Each row is a point. Each copy is the shape, with its points in the same order, stretched, turned, moved and blurred by noise. Is it also mirrored, or only turned?

Shape:
[[-29.9 -16.9 -10.8]
 [ -0.4  -7.9   9.7]
 [-10.0   6.9  25.6]
 [ -1.1  11.6 -13.0]
 [  9.3 -13.6  26.3]
 [  2.7 -22.5 -12.1]]
Copy 1:
[[-21.3  33.8 -28.0]
 [-15.5  -3.3   5.4]
 [-28.5   5.7  29.9]
 [ 18.0  21.4   7.2]
 [-28.7 -25.1  13.1]
 [ -2.8  -3.2 -27.7]]
Copy 1 is: only turned
Copy 2:
[[ -4.4 -15.0  51.9]
 [ -6.2  -9.4   3.9]
 [-13.3  12.6   8.2]
 [ 18.8   1.7  14.7]
 [-16.2  -8.5  -8.4]
 [  7.1 -30.8  20.0]]
Copy 2 is: mirrored
Copy 3, 6 rows:
[[ 32.3   7.7 -35.4]
 [  3.1 -11.5  -2.2]
 [-20.7 -16.0 -15.4]
 [  1.7  18.6   9.7]
 [ -4.7 -34.2   4.4]
 [ 34.9  -3.4   4.9]]
Copy 3 is: only turned

Shape (10 x 4):
[[-24.9  16.1   1.2   8.5]
 [ 13.1 -28.1   7.4 -11.7]
 [ 11.9 -17.6 -15.9  27.4]
 [ -3.3  -4.9  -0.7  25.5]
 [ 10.0   9.3 -16.2  19.1]
 [  0.8  15.1  10.3  28.0]
 [ -3.2   5.4   8.4 -26.7]
 [-23.5  -2.9  10.9 -38.9]
 [ -5.9   3.4  12.5  13.0]
 [ 10.1  -1.4 -34.6   8.1]]
Copy 1 (10 x 4):
[[-29.0  -5.5  25.9  27.5]
 [  5.3 -13.6 -33.3 -24.8]
 [-25.8  31.3 -25.6  -9.9]
 [-28.3  14.2   0.0  -4.7]
 [-10.1  35.6  -5.4   9.8]
 [-18.2  15.2  23.0  -9.2]
 [ 16.8 -20.1   7.3  10.4]
 [  1.8 -53.7   0.6  21.8]
 [-14.9  -2.6  12.8  -5.0]
 [ -5.7  42.9 -30.2  17.4]]
Copy 1 is: mirrored
Copy 2, 10 rows:
[[ -9.2  15.4 -12.8   7.4]
 [ 35.2  -5.0   5.4 -19.6]
 [ 27.6 -12.7   1.1  32.2]
 [ 14.3   4.8   1.3  31.3]
 [ -7.2 -11.2   6.1  19.7]
 [ -9.1   7.9  16.7  35.6]
 [ -5.8   4.2   2.0 -38.4]
 [  5.9  13.2 -17.7 -56.4]
 [  3.8  10.6   5.8  15.1]
 [  3.6 -21.1  -8.3   5.0]]
Copy 2 is: mirrored
Copy 3, 10 rows:
[[ -4.5   8.9 -12.7  26.5]
 [  4.6 -17.4  28.5  -4.0]
 [  8.0  25.9  26.1  -2.7]
 [ -5.3  23.8  14.6   9.7]
 [  1.4  19.0  -4.5  -8.4]
 [-28.6  18.0   0.5   9.7]
 [  0.3 -30.8  -8.1   6.2]
 [  8.0 -35.5  -8.0  24.4]
 [-14.0   2.9   6.5   8.7]
 [ 26.2  16.4   0.8  -9.1]]
Copy 3 is: only turned

Shape:
[[ -1.1   0.5  16.4 -13.0  27.6 -25.1  10.9   3.2]
 [-22.4 -10.6 -16.5  10.0  -4.2  22.2   1.2  10.1]
 [ -1.6  18.5  -6.6 -17.3  29.2 -26.2  18.6   6.3]
 [-26.6  -5.1  13.3 -10.2 -15.3   9.2 -10.2  -8.4]
 [ 22.9  31.9   0.1  -5.9 -32.7 -26.3  16.9 -21.6]
 [ -4.5  -6.5 -19.9 -13.0  25.1 -22.1  -1.3  -7.9]
 [  6.9 -29.1  -3.1  -3.1 -19.2  20.4   8.7 -12.3]
 [ 45.9  27.1 -14.1   6.2 -11.4   0.0  18.8  16.6]
 [ 12.5  34.4  12.8 -10.9 -13.7 -17.0 -22.0   4.7]
 [-19.3 -18.4  28.2   3.4 -12.5  22.1   4.2 -22.2]
 [ -1.0  18.8 -11.4 -15.4  45.7   2.7   5.5 -36.6]
 [ 10.0  10.8   6.3 -11.8  -9.9  -1.8  10.7  18.3]
 [-19.0  -8.2  12.1  21.8 -22.7 -10.0 -16.2 -32.0]]
Copy 1:
[[ -6.0  22.5  -4.1  -2.1   6.4  -2.8   9.4 -13.2]
 [ -9.5 -22.3 -10.9  31.2  -6.7  14.8   1.1  10.0]
 [  2.7  32.4 -11.6  -0.9  24.8   1.0   1.1  -1.5]
 [-18.8 -10.8   0.5  15.1 -33.9   8.9 -13.4   4.0]
 [ 21.4   4.1   7.5 -16.8  21.7 -43.5 -28.2   7.3]
 [ 14.9  16.6 -30.0   4.9  12.6   2.3  -0.2  -8.7]
 [  1.4 -33.7 -16.7  -6.0  -4.4 -23.8   9.6   7.7]
 [ 24.8 -19.9   2.9 -23.0  57.6 -27.4   1.9   6.1]
 [ 10.5  -1.4  17.9  -9.9   6.9   3.9 -25.5 -10.3]
 [-33.7 -19.8  -2.9   9.6 -36.1 -13.0  -1.2  -3.4]
 [-16.3  22.2 -49.8 -15.6  26.5  -6.4 -14.2 -19.5]
 [  3.0  -7.5   9.6  -7.6  12.8  -4.3   4.9  10.4]
 [ -3.7 -14.4   2.9  29.1 -34.5 -16.4 -27.5 -16.2]]
Copy 1 is: mirrored
Copy 2:
[[-34.9  30.3   9.0  21.9  23.0   2.0  -0.2  18.8]
 [ 15.4  -2.7   6.9  -4.7  -3.2   2.6 -18.5 -22.6]
 [-31.6  36.6   4.3  28.9  17.0 -14.5   5.0   7.7]
 [ -1.5 -17.4 -15.7 -17.3   9.6  21.6  12.4  -5.9]
 [-30.6 -12.2   6.8 -26.5  -3.6 -32.4  25.9  15.4]
 [-23.5  20.4   6.4  21.0  32.3 -21.9   0.4  -5.6]
 [ 11.7 -33.4  28.7  -3.1   1.7   0.7   8.2  -6.1]
 [  7.3   3.5  16.9   6.4 -13.4 -35.8  -5.2  22.6]
 [  1.0   5.4 -31.1 -23.8  15.1  -8.1   4.2  30.3]
 [-12.7 -40.0   2.6 -14.1   0.2  27.2  -7.3  -4.6]
 [-50.7 -14.1 -13.1  40.9  19.5 -21.2 -15.0  -3.6]
 [  2.1   5.6   4.0   0.3 -11.5  -2.1   7.6  17.7]
 [-19.5 -18.6  -7.8 -50.1  24.7   6.0 -15.4  -6.8]]
Copy 2 is: mirrored
